Each row is a point. Two turns around zero, p and q, are shown by what they do to some points. Where does a point land after both, in the order given? Backwards means that the second turn is done in reverse. Each puzzle has new turns, and all numbers are rounded.
In the rows, 128 means zero.

Turn p:
[ 91  92 163] -> [134  80 167]
[159 147 163] -> [158 162 150]
[140 139 107] -> [122 142 107]
[157 146  70] -> [114 155  68]
[148  95 128] -> [159 110 113]
[ 73 149 138] -> [ 82 118 164]
Turn q:
[159 172 122] -> [180 136 142]
[165 154 103] -> [177 141 116]
[145 127 176] -> [133  82 149]
[ 86  80 127] -> [ 66 129 111]
[ 80 146 128] -> [101 158 160]
[132  89 111] -> [110 124  89]
Where do these land?
p, then q: [ 96 115 109] -> [ 91 133 115]
p, then q: [141 111 136] -> [141 116 113]
q, then p: [131  91 103] -> [ 95 120  98]
q, then p backwards: [139 168 186] -> [103  99 188]
q, then p: [ 92 157 157] -> [138 128 182]
q, then p: [169 126  76] -> [124 163  72]

Turn p:
[170  98 131 136] -> [141  87 157 134]
[ 82 149 143 125] -> [123 165  93 141]
[117 182 155 117] -> [132 188 137 141]
[168  74  78 110] -> [ 97  58 152  98]
[137 115  91 153] -> [140 102 122  91]
[ 95 150 170 128] -> [137 168 107 163]
Turn q:
[148 157  88 154] -> [171 133  87 132]
[108 119  93 108] -> [136  85 128 142]
[108 180 168 163] -> [115 155 101  63]
[131  94 147  72] -> [115 114 191 145]
[145  89 144 143] -> [103 153 133 160]
Where do these land?
q, then p backwards: [113 153 167 105] -> [155 149  87 121]
q, then p: [180 121 152 133] -> [158 174 147 125]
p, then q: [123 155 108 158] -> [165 127 154 125]
q, then p: [156 141 146  94] -> [139 146 159 161]
p, then q: [137 137  96 140] -> [136 117 162 128]
p, then q backwards: [ 60  61  99 138] -> [ 62 131  80 186]

Turn p:
[ 73 129 157  77 125 198  78 166] -> [ 30 151  91  99  97 160 132 158]
[142 120 113 110 120 119 140 190] -> [113  77 130  92 140 124 152 126]
[164  81 145 166 163 106 149 134] -> [180 141 165  97 162 116 142 154]
[107 139 118 112 131 170 153 125] -> [114 127 101 146 133 171 141 133]
[170  90 106 132 104 116 134 114] -> [147 127 137 113 177 114 111  95]
[150 136  94 182 122  91 149 110] -> [196 102 132 145 137 108 104 119]
[ 95 138 127  86 168 127  96 104] -> [104 172  97 143  98 108 162 126]
[214 142 135 156 130  81 168  97] -> [204 120 195 136 142 125 131  78]
[ 53 157 153 112  89 126 122 108] -> [ 70 127 121 192 102 122 104 151]
[113 148 134 147 128 146  90 133] -> [121 137 113 116  90 132 101 141]
Turn q:
[135 166 170 124 114 189 162  59] -> [152 221 132 115 113 164 149 170]
[114 132 133  97  97 143 152  97] -> [125 159 115 109  87 127 150 144]
[137 170 168 146 127 114 131 177] -> [ 97 124 171 147 166 147 163 115]
[118  94 107  84 160 135  81 124] -> [124 105 120 141  85 132  63 117]
[154 144 144 186  68 106 107 170] -> [107 125 114 182 185 104 183 109]
[158 158 154 157 102  72 115 131] -> [101 146 154 151 172  79 152 121]
[103 108  79 121 158 102 137 159] -> [125  59 123  97 126 121 109 125]
[ 88  73 120 116 184 142 124  97] -> [151 125 106  82 106 149  61 103]
[106  95 140  85 144 180 175  98] -> [166 152 121  83  67 170 126 123]
[121 152  98 148 117 125 113 139] -> [111 108 111 140 151 124 132 155]
[175 116  94 144 137 102 111 156] -> [151  83 140 162 150  93 120 126]
Where do these land?
q, then p: [100 115  99 134 174 139  80  94] -> [110 146  82  80  97  97 108 114]
p, then q: [ 71 146 119 133 168 136 153 113] -> [150  86 112 133 165 136 173 143]
q, then p: [146 152 165 162 141  94 144  95] -> [135 140 156 142  76 124 174 127]
q, then p: [156 148 102 132 130 101 148 144] -> [131 123 163 114 148 111 152 150]
p, then q: [134  74 127 147  41 162 129 175] -> [105 105 120 134  92 170  37  87]
q, then p: [130 157 118 124  93 132 141  75] -> [123  65 130 130 101 125 147 119]
p, then q: [134  97 124 128  84 180  92 211] -> [ 94  95 105 122  42 160  82 110]
p, then q: [ 98 161 137 107 150  83 115  92] -> [113 140 116 113 176  89 172 133]
q, then p: [183 120 160 102 166 150 131 174] -> [138 171 184 117 138 167  85 140]
q, then p: [129 109 129 111 133 103 147 107] -> [110 128 148 140 127 106 132 101]

Turn p:
[132 129 124 175 149  92  88 135 157] -> [111 131 162 137 119 116 192 146 111]
[ 94 175 100  82 145 138 112 142 146] -> [ 89 172  97 127 144 111 136  83 145]
[148 136 132  91 168 128 158  81 138] -> [102 143 119 181 114 149  84 121 110]
[182 165 127 152 138 160 101 156 165] -> [115 150 154 122 150 196 174 118 135]
[122  84 108 147  75 151 116  97  87] -> [202 112 122 103  81 119 119 127 137]
[110 164 147 164 155 142 140 159 153] -> [112 165 138 117 180 132 148 154 111]
[110 132 142 106  92  90 165 107  92] -> [153  92 102 159 141  89  93 135 149]
[134  96 158 139  97 164 100 156 150] -> [148 102 140  75 139 153 146 107  99]
[129  91 139 135 121 117 117 129  76] -> [149 100 160 110 105 104 105 137 143]
[120 108 103  89 142  98 182 119 117] -> [ 97 113  86 148 106 111  84 152 140]
Turn q:
[158  85 168 107  70  99 127 146 158] -> [ 86 121 171 117 107 165 131 102  65]
[144  90 155 148 118 117 138 167 177] -> [126 129 158 139 131 138 155 140  57]
[101 164  70 182 118 139 135 102  98] -> [142 125 143 121 142  57  97 152 183]
[129 153 116 173 149 148 105  76  99] -> [155 114 108  79 148 103 105 158 168]
[100 133 151 115 132 104 108 153 124] -> [ 95 148 117 137 158 140 145 117 126]
[ 76 124  79 145 149 153 103  87 129] -> [145 137  89 139 152  92  65 153 145]
[102 127 120 124 161 121 158  98  98] -> [124 150  87 124  99 105 129 144 156]
[107 159 111 121 132 129 134  99 151] -> [143 124 103 130 132  93 113  99 132]
[175 123 174 117  88 181 145 168 115] -> [161 149 195 114 110 189 149 111 126]
[171 112 125  83 135 114 127 164 114] -> [111 102 135 159 103 179 153 124 134]
[145 138 140  92 156 102 129 147 146] -> [119 109 102 149 125 148 166 106 117]
Where do these land?
q, then p: [123 150 104 135 123 173 137 115 113] -> [115 110 142 149 130 160 162 112 119]
p, then q backwards: [132 128 112 153 143  99 110 108  96] -> [132 127  99 144 120 134 170 146 110]
q, then p backwards: [120 140 138 152  96 175 124 148 143] -> [123 149 167 153 133 159 110 117 102]
q, then p: [ 91 153 150 138 123 156 147 120 196] -> [130 133 165 195 110 130 112 134 173]
q, then p: [131 150  96  99 112  97 120 123 121] -> [142 126 117 130 102 103 146 133  86]
q, then p backwards: [120 101  91 112 199 147 115 107 173] -> [113 118 127 125  83 117 197  76 150]
q, then p: [145 151 168 118 118 126 116 111 140] -> [128 135 115 146 107 135  87 106 124]
p, then q: [121 121 151 119 100 115 144 114  95] -> [112  92 126 122 134 147 127 154 105]
q, then p backwards: [146  31  93 122  97 104 129 166 125] -> [180  89 146 140 207  94 156  97 143]
p, then q: [105 135 213 137 134 134 119 188 110] -> [109 145  45 124 126 180 167 142 122]
p, then q: [173 148  91 122 164  83 146 109  97] -> [138 148 170 126 182  93 128 129  79]
